Every row gives one point. The points of each table are mixes of a few directions, plus a little noise. How many directions does each table use, and how many do they share? Where both have some left over, give the other angles between the two spaces (their principal angles), to ten degrees, smallest first.
(in the rows, 128 means zero)

First:
[[152 125]
 [ 76 134]
 [194 121]
 [138 127]
 [199 120]
 [102 131]
 [ 38 138]]
Second, 6 rows:
[[109 130]
 [ 59 136]
 [188 121]
 [215 118]
 [116 129]
 [ 83 133]]
Directions: first 1, second 1, shared 1

First (5 x 4):
[[134 128 137 142]
 [112 128 105  93]
 [158 129 169 192]
 [ 82 126  62  27]
 [154 129 167 186]]
Second:
[[166 130 182 211]
 [151 129 160 177]
 [105 127  95  78]
 [134 128 137 142]
 [153 129 164 183]
 [ 91 126  76  48]
 [ 96 127  82  57]]
Directions: first 1, second 1, shared 1

First, 7 rows:
[[147 126 103 176 126 128]
 [117 120 177  51 133  57]
 [156 137 108 211 187 224]
 [141 125  73 186  81 112]
 [ 80 137 172  35 128 170]
 [142 121 134 127 130  76]
 [115 129 129 108 111 130]]
Second:
[[ 63 139 135  46  66 173]
 [ 87 135 132  74  88 158]
 [210 116 121 234 206  70]
 [149 125 126 156 148 113]
 [145 125 127 152 145 115]
 [114 131 130 108 113 138]]
Directions: first 3, second 1, shared 1

First, 7 rows:
[[124 125 156 128 141 120 143 132]
 [178 133  31 113  88 156  93 128]
 [ 91 127 193 140 154 109 150 125]
 [249 109  65  73 108 150 142 167]
 [104 131 139 138 131 125 124 121]
 [ 89 130 170 142 145 115 137 121]
 [ 64 141 140 159 129 123 107 104]]
Second (7 x 8):
[[133 107 124  95 188 128 101  90]
 [144 174 103 226  56 140 159 194]
 [118 118 167 123 138  88 150 135]
 [119 137 148 140 121 151 142 137]
 [122  89 131  49 151  61 111  93]
 [123 150 113 143  80 184 130 140]
 [138 122 109 120 162 143 104 106]]
Directions: first 2, second 4, shared 1; angles 80

First, 7 rows:
[[105 100 119 113  93 101 116  84 112]
 [ 93  90 137 141  66  86 118  54  88]
 [158 168 164 181 166 163 152 177 131]
 [177 191 156 171 204 189 158 223 159]
 [140 136 104  92 155 142 123 157 157]
 [135 140 150 161 134 137 139 136 120]
 [ 89  70  67  37  77  79  90  62 131]]
Second, 7 rows:
[[183 141 150  97 156  67 116 140 149]
 [214 178 116 208 161 113 134 183  97]
 [ 67  63 137 179  96  56 147 154 138]
 [177  82  70 117 149 205 145 196 131]
 [ 62 123 143  55 113 136 127 110 129]
 [ 81 171 145 125 107 156 116  60 112]
 [112 137 134 115 114 164 111  54 139]]
Directions: first 2, second 5, shared 0; angles 30, 40

First, 10 rows:
[[147 106 132  73  92 155  84 118 120 116 130 180]
 [162 142 123 212 172 148 136 122  77 177 120 151]
 [151 131 140 161 228 125 153 164 111 173 108  78]
 [ 83 166 113  54 148 141  86 204 125 131 185 111]
 [ 97 143 148 115 114  66 168 152 183  97 149  50]
 [113 110 104 158 118 140 144  78 132 117  86 147]
 [ 72 134  70 132 117 167 115  99 119 119 110 167]
 [209  97 186 172 104  91 158  93 134 129 111 125]
 [ 87 112 101  81 102 143 116 107 150  96 109 142]
 [158 140 162 122  88 102 120 145 130 124 172 129]]
Second:
[[ 96 131 108 119 124 131 131 123 139 115 122 124]
 [104 122  94 114 145 167 108 119 113 132 108 157]
 [145 125 178  98  74  67 146 140 175  93 159  84]
 [ 19 173   7 244 225 191 159 102  82 171  76 138]
 [147 112 130  97 128 152 100 128 114 132 122 158]
 [188 120 193 113  92  81 134 144 146 119 159 106]
 [127 114 119  93 126 153 103 124 121 125 119 154]
 [145 121 157 104 100 102 129 135 148 112 143 114]
 [180 134 165 171 139 106 141 139 112 152 143 117]]
Directions: first 5, second 3, shared 3

First, 11 rows:
[[139 130 124 128 142 118 106 127 129 144 139  86 118 154]
 [118 126 130 128 117 136 145 129 127 117 120 160 135 109]
 [125 128 129 128 124 131 134 128 127 125 125 138 130 123]
 [ 95 120 136 127  87 157 190 131 125  85  94 249 154  54]
 [139 130 125 128 142 118 107 127 129 143 140  86 119 153]
 [127 128 129 128 125 129 131 128 128 126 127 135 129 124]
 [151 133 122 129 155 108  87 126 130 157 151  48 111 178]
 [134 130 126 128 135 122 117 127 128 136 134 107 123 141]
 [111 123 132 128 107 143 160 130 126 106 111 189 141  90]
 [156 135 121 129 162 104  76 125 131 165 157  25 105 191]
 [112 124 132 127 108 142 157 129 127 108 112 185 141  93]]
Second, 11 rows:
[[150  92 175 102 136 133 142 156 151 178 141 145 104 127]
 [131 159 104 200 141 166 107 127 160 104 158 140 141 157]
 [143 143 132 134 113 117 155 122 122 111 125 125 138 155]
 [ 93 119 120  92 112  99 116 157 137 113 111 121 136 111]
 [133 107 140  88 131 118 132 102  93 152 108 118 111 100]
 [162 148 143 130  98 125 152  93 106  96 111 117 124 154]
 [142 135 142 149 125 153 122 105 149 116 136 135 119 152]
 [113 140 103 131 111 112  97 208 139  99 126 119 136  97]
 [ 95  68 160  63 159 128 122  98 139 197 123 138 104 102]
 [148 132 127 124 128 128 134 105  91 131 116 117 120 114]
 [100 165  62 192 158 128 130 138 123 114 150 129 177 142]]
Directions: first 1, second 6, shared 0; angles 80

First (11 x 18):
[[134 141  86 120 146 159  98 155 116  83 148 112 111 125 175 171 138 169]
 [118 176 106 158  79 100 183  85  96 176 132 150 102 129 139  52 149 129]
 [118 153 112 165 117 143 185 122  79 153 142 114  58 132 156  89 140 163]
 [133 161  81 132 126 145 110 150 124  88 136 124 114 123 173 157 137 162]
 [116  95 131  74 141 115  90  83 111 151 168 142 170 134 135 107 154 117]
 [132  15 221 165 153 124 157 143 149 162  81  99 147 117  37 156  62  49]
 [136 176 146 107 148 145 121 172 171  94 107 128 107 151 112 144 132 163]
 [131  17  84 131 188 192  66 153  71  77 180  69 128 101 193 235 109 141]
 [130  91 120  97 142 124  71 121 138 108 141 131 183 119 137 166 126 109]
 [118 137 154  96 127 111 135  99 129 161 137 145 136 146 106  82 149 125]
 [141 249 164 165  41  49 191 126 219 155  32 195 152 136  44  51 113  81]]
Second:
[[160 198 125  92 140 175 126 167 214  52 133 103  91 119 144 169 156 165]
 [132 104 136 149  83  86 150  73 137 168 120 144 172  97 107  94 120  58]
 [131 103 137 150  79  83 153  67 139 172 121 146 177  96 106  91 119  51]
 [125 148 122 111 162 161 110 171 123  95 133 115  92 152 144 156 135 184]
 [ 90  58 128 159 133  92 122 107  27 199 124 150 152 150 120  95  99 115]
 [159 168 132 115 101 133 143 114 208  96 127 121 132  96 124 135 143 102]
 [130 181 117  88 198 203  92 220 135  49 140  97  51 172 163 190 147 246]
 [ 98  65 129 159 123  90 126 102  45 194 123 149 155 141 117  94 103 103]]
Directions: first 5, second 2, shared 1; angles 50

First (10 x 20):
[[120 156  88 152 175 151  99 133 130 186 119  77 171 134 142 173 113 129
  114 119]
 [130  93 147 111 140  94 106 140 142 145 163 207 113 116 114 108 118 134
  132 128]
 [126 203  88 191  17 249 221  70 125  44 135  75 101  83 138 168  20 133
  188 101]
 [131 101 127 116 132 101 110 154 146 145 140 178 120 131 109  99 130 117
  133 132]
 [129  78 206  88 176  78  84 109 104 108  56  91 161 141 162 112 226 136
   55 157]
 [122 156 128 152 127 189 132  77 115 129 140  98 148  90 158 189  62 152
  126 109]
 [119 130  51 195 110 150 113 171 198 153  87 140 146 113  99 108  82  97
  163 132]
 [152 143 113  42  44 156 188 148  78 118 225 166  63 161  89  93  88  95
  151 105]
 [120 131 160 141 189  52 127 133 124 119 120 119 121 152 137 133 225 163
  130 146]
 [132  87 172  89 170  61  96 146 117 132  95 127 137 158 130  96 219 126
   88 150]]
Second, 11 rows:
[[149 115 160  81 155  83 105 118 126 152 135 160 143  71 117 106 120 177
  113 157]
 [149 207 168  93 130  83 104  91  78 195 174  88 159 134 114 169 195 125
  148 134]
 [135 186 137 104 132 116  87 101 110 177 132 118 167 125 145 162 164 133
  128 140]
 [ 77  72  91 142 129 180 140 141 152  17  61 189  78 126 181  91  22 169
  101 150]
 [176 104 128  98 112 120 128 144 149 168 130 127 160  89  98 103 148 118
  113 122]
 [ 73 159  96 150  88 185 169 120  97  30 102 116  67 198 172 135  85 117
  140 130]
 [196  89 108 107  77 141 163 169 164 170 139  96 158 105  66  89 172  73
  126  93]
 [115 193 170  88 177  79  51  74  92 177 132 151 165  97 163 167 140 191
  120 173]
 [ 98 127  77 247 111 182 173 163 155 116 134  67 107 225 121 174 158  29
  161  55]
 [113  80 121 117 156 135 102 131 154  97  85 190 127  87 159 102  66 179
   97 158]
 [128  80 151 181 146  99 188 153 129 109 182 104  82 148  74 111 139  94
  154  94]]
Directions: first 6, second 5, shared 1; angles 30, 40, 60, 60

First:
[[176 199 148 147  94 117 139 126  75  93 124 156  94  93 141 169 112 144
   89 100 143 114  95  76 186 131 160 141 123 198 117 156]
 [182 147 120 118 233 172 186  95 160 126 121 180 118 110 153 115 112 197
  155 198 161  99  70 132 128 102 203 103 138 214 124 103]
 [107 103 124 125 125 126 117 134 140 139 128 112 142 141 118 118 135 113
  135 129 121 136 146 142 110 131 107 128 128  96 132 123]
 [111 162 118 134  65 102 111 125  77 128 145 113  89 124 131 170 129 104
   90  65  96 151 136 110 152 119 121 150 136 108 136 124]
 [130 183 144 150  25  87 101 144  56 104 134 118  96 111 126 179 124  94
   71  50 114 140 137  81 180 140 108 158 122 130 125 161]
 [169 223 161 164  14  85 112 146  34  77 125 141  88  84 134 197 111 112
   56  46 135 120 112  45 216 150 131 162 114 185 114 186]
 [ 94  26 103  96 249 175 144 117 234 174 123 120 185 170 119  48 144 145
  209 225 132 124 144 208  39 115 121  90 136  78 139  80]
 [ 78  97  64  92 193 151 143  84 145 185 162 117  87 159 140 129 139 139
  146 127  69 170 132 193  80  67 151 121 168  67 157  38]
 [111  41 130 112 202 159 131 138 217 147 109 120 200 155 112  53 140 134
  193 211 151 112 148 179  64 147 105  97 118  95 125 122]
 [ 81  93 158 145  21  86  63 179 117 117 119  74 175 146  92 121 144  55
  112  80 119 140 195 118 124 179  36 148 104  49 125 182]
 [170 138 138 128 186 153 160 119 152 117 115 162 138 116 140 110 118 167
  150 179 161 101  95 124 131 125 166 111 127 189 120 132]]
Second (10 x 32):
[[154 130 124  95 204 138 201 159 146  94  89 178 146 133 132  97 161 221
  195 167 154 120  94 106 158 104 139 101 132 189 127 120]
 [ 99  89 110 152 129 157  61  57 161 202 181  81 114 134 131 133  78  40
   82 146 102 133 154 204  40 134 150 137 133  55 137  93]
 [ 97  72 156 169  59 127  32 120 162 162 150  65 173 137 103 111  95  14
   89 136 133 116 187 169  60 190  81 143  99  43 121 165]
 [151 136 134 103 172 122 188 171 131  85  87 168 150 130 129 106 165 204
  184 148 154 119 105  92 170 117 123 111 125 184 124 138]
 [152 159 120 103 162 121 190 155 106  91  99 169 118 124 136 129 160 207
  164 124 137 130  96  90 181 100 138 118 136 187 128 123]
 [156 189 117 100 147 109 202 157  74  81 103 179  91 116 143 152 164 219
  152  95 127 140  86  69 209  89 149 125 144 203 130 117]
 [101 117 112 151 102 141  71  67 128 185 178  88  96 127 134 154  85  50
   70 114  93 140 150 179  75 128 148 146 136  67 136 100]
 [108  84 157 159  69 121  57 135 156 142 134  80 175 135 106 109 110  44
  105 133 138 113 174 145  84 184  80 138 101  68 119 171]
 [105 121 138 160  52 118  56 104 117 158 161  81 120 126 118 151  96  39
   67  96 110 134 163 148  98 155 110 152 120  69 128 140]
 [160 178 111  90 186 124 223 153  93  82  96 193  96 122 147 140 167 244
  175 120 132 137  73  77 201  78 161 112 150 214 131 105]]
Directions: first 3, second 3, shared 2; angles 50

First, 9 rows:
[[107 162 203 169 184  67 140  97 180  51 179 132 114 100  98 142 139 132
  141 127 233 175 108 152 196  74 176 176 170 105 103 112]
 [180 104  57 110  68 139  86 117  80 136 108 109 162 170 150 138 132 113
   82  98  34  99 123 145 104 132  87 152 136 116 129 104]
 [ 95 122 146 138 172 142 154 114 142 113 143 134 113  84 109 122 108 140
  143 164 178 159 136 133 149 131 144 119 129 126 113 153]
 [102 137 162 157 138  85 140 138 173 111 146 121 113 127 152 128 164 137
  148 110 166 107 125 122 162  89 124 119 117 148 126  97]
 [147 115  88 104  84 152 116 155 101 177  96 125 138 159 153 121 133 122
  121 115  59  89 136 109  85 154  99 101 101 145 149 127]
 [116 207 238 129 154  82 144 177 178 144 132 166 100 149  98 125 144 119
  180 111 205 142 113  86 115 127 201 121 130 135 162 138]
 [117  92  89 146 108 120 126 121 135 121 132 100 132 128 175 127 155 139
  116 115  98  87 136 139 152 100  75 116 108 148 116  92]
 [142 125 105  67 149 231 139 130  59 187  90 164 131 100  60 114  41 119
  128 197 106 189 146 112  50 230 167 106 130 104 143 229]
 [146  89  65 132  96 134 107 104 104 114 127 100 149 136 157 134 136 128
   92 116  71 105 130 154 139 113  79 142 130 125 112 100]]
Second, 8 rows:
[[154  94 108 126 161 130  76  64  73  83 146 100 198  62 180 137  98  86
  117 171 184 197 169 179 114  90  63  91  98 110 106 150]
 [155 150 128 105 119  88  91 131 125 120 154 127 154 137 123 128 135 114
  114 118 127 124 111 147 117 127 128 150 146 111 121 105]
 [142 135 108  80 121 104 157 197 112 133 146 141 161 168 164 164 111  83
  144 120 110 120 134 136 107 187 104 112  98 163 164 123]
 [116 101 163 153 132 181 159 119 138 132  53 139 113  90 134 113 124 116
  153 147 132 165 171  90 123 136 118  78  87 128 129 181]
 [170 120 156 127  98 131 200 229 173 120  90 141 115 187 141 176 147 101
  151 130  97  98 144  87 140 162 155 110  95 148 126 178]
 [ 50 127  83 171 169 150  78   7  92 140 185  99  91  81  96  77 116 216
   96 126 162 131  92 167 155  57 131 168 189 117 118  71]
 [ 85 168 141 137 117 122 100  89 148 169 130 142  77 127  58  69 149 187
  112  89 106  95  76 111 129 122 173 179 187 108 137  72]
 [156 130 137 128 107 119 166 190 157 123 120 133 117 176 129 159 144 123
  136 124 106  97 126 111 141 143 154 134 122 138 124 146]]
Directions: first 4, second 5, shared 0; angles 30, 30, 70, 70

First:
[[132 159 134 167 146 121 113 117 173 129 129 144 153 132 111 131 128 121
  151 123 122 107 116 130 155 134 106 138 137 169 128 114]
 [127 163 128 125 136 151 141 115  95 122 149 133 104 140 143 125 110 124
  133 155 125 145 144 152 132 131 132 120 100 131 126 131]
 [125 142 143 155 150 119 116 115 141 123 123 141 135 118 123 114 126 140
  136 138 114 124 137 124 144 126 114 123 133 152 136 137]
 [130 135 126 170 167  89  91 128 156 127  95 103 156  99 112  82 131 130
  170  51 102 108 102  87 113  88 133 164 147 100 126 123]
 [130 119 125 151 153  94 100 136 146 128  96 100 151 102 117  91 134 129
  158  56 111 112 103  88 105  93 139 159 148  91 125 124]
 [121 122 147 113 108 153 150 117 123 126 153 166 110 145 134 164 131 141
   88 213 139 141 162 160 162 169 105  86 121 186 140 144]
 [130  99 118  92  90 145 149 142 122 134 138 130 120 143 132 163 136 121
  101 147 153 132 126 141 124 147 133 118 127 125 122 122]
 [119  72 136  80  93 141 151 140  93 126 133 134 102 129 142 150 138 149
   74 180 143 152 159 134 120 146 135  89 128 122 138 155]
 [138 202 104 133 136 159 142 116 106 130 160 123 115 158 138 130  99  89
  166 119 134 132 113 166 129 126 138 152  88 121 108  99]
 [128 112 126 105 107 139 142 135 117 130 137 132 119 136 134 146 131 127
  108 148 140 136 134 138 127 139 131 118 124 129 128 130]
 [127  80 123 120 124  99 114 147 136 132  98 102 142 105 120 113 144 136
  126  78 126 121 112  91 100 106 143 142 152  87 129 133]]
Second, 8 rows:
[[101 151 137 142 113 145 135 101 162 127 134 101 118 112 117 137 136 102
  128 132 136 140 163 115 107 142  88 105 147  80 138 112]
 [130 125 128 126 131 126 127 131 124 128 128 131 129 130 129 128 128 131
  128 126 127 126 123 129 131 127 132 130 127 133 127 129]
 [120 136 131 132 122 133 130 120 140 128 129 120 125 123 125 130 130 120
  128 129 131 132 139 125 121 133 115 119 133 113 132 123]
 [195  69 107  91 166  85 111 199  41 132 116 195 153 171 158 107 111 195
  131 119 110  95  39 163 181  92 228 187  82 249 100 169]
 [134 121 126 123 132 124 126 136 118 129 127 135 130 133 131 126 127 135
  128 127 126 123 119 132 134 125 139 135 123 141 125 132]
 [108 145 134 139 116 140 133 108 153 127 132 108 121 116 119 134 133 109
  126 131 133 137 154 119 112 140  99 111 142  92 136 117]
 [102 151 136 141 113 144 134 101 161 126 133 102 118 111 117 136 134 103
  127 131 135 142 163 114 107 142  90 105 146  82 140 112]
 [131 126 128 127 128 126 126 130 125 128 128 132 130 130 129 127 127 131
  128 127 127 127 124 130 130 127 132 131 126 133 127 131]]
Directions: first 4, second 1, shared 0; angles 90
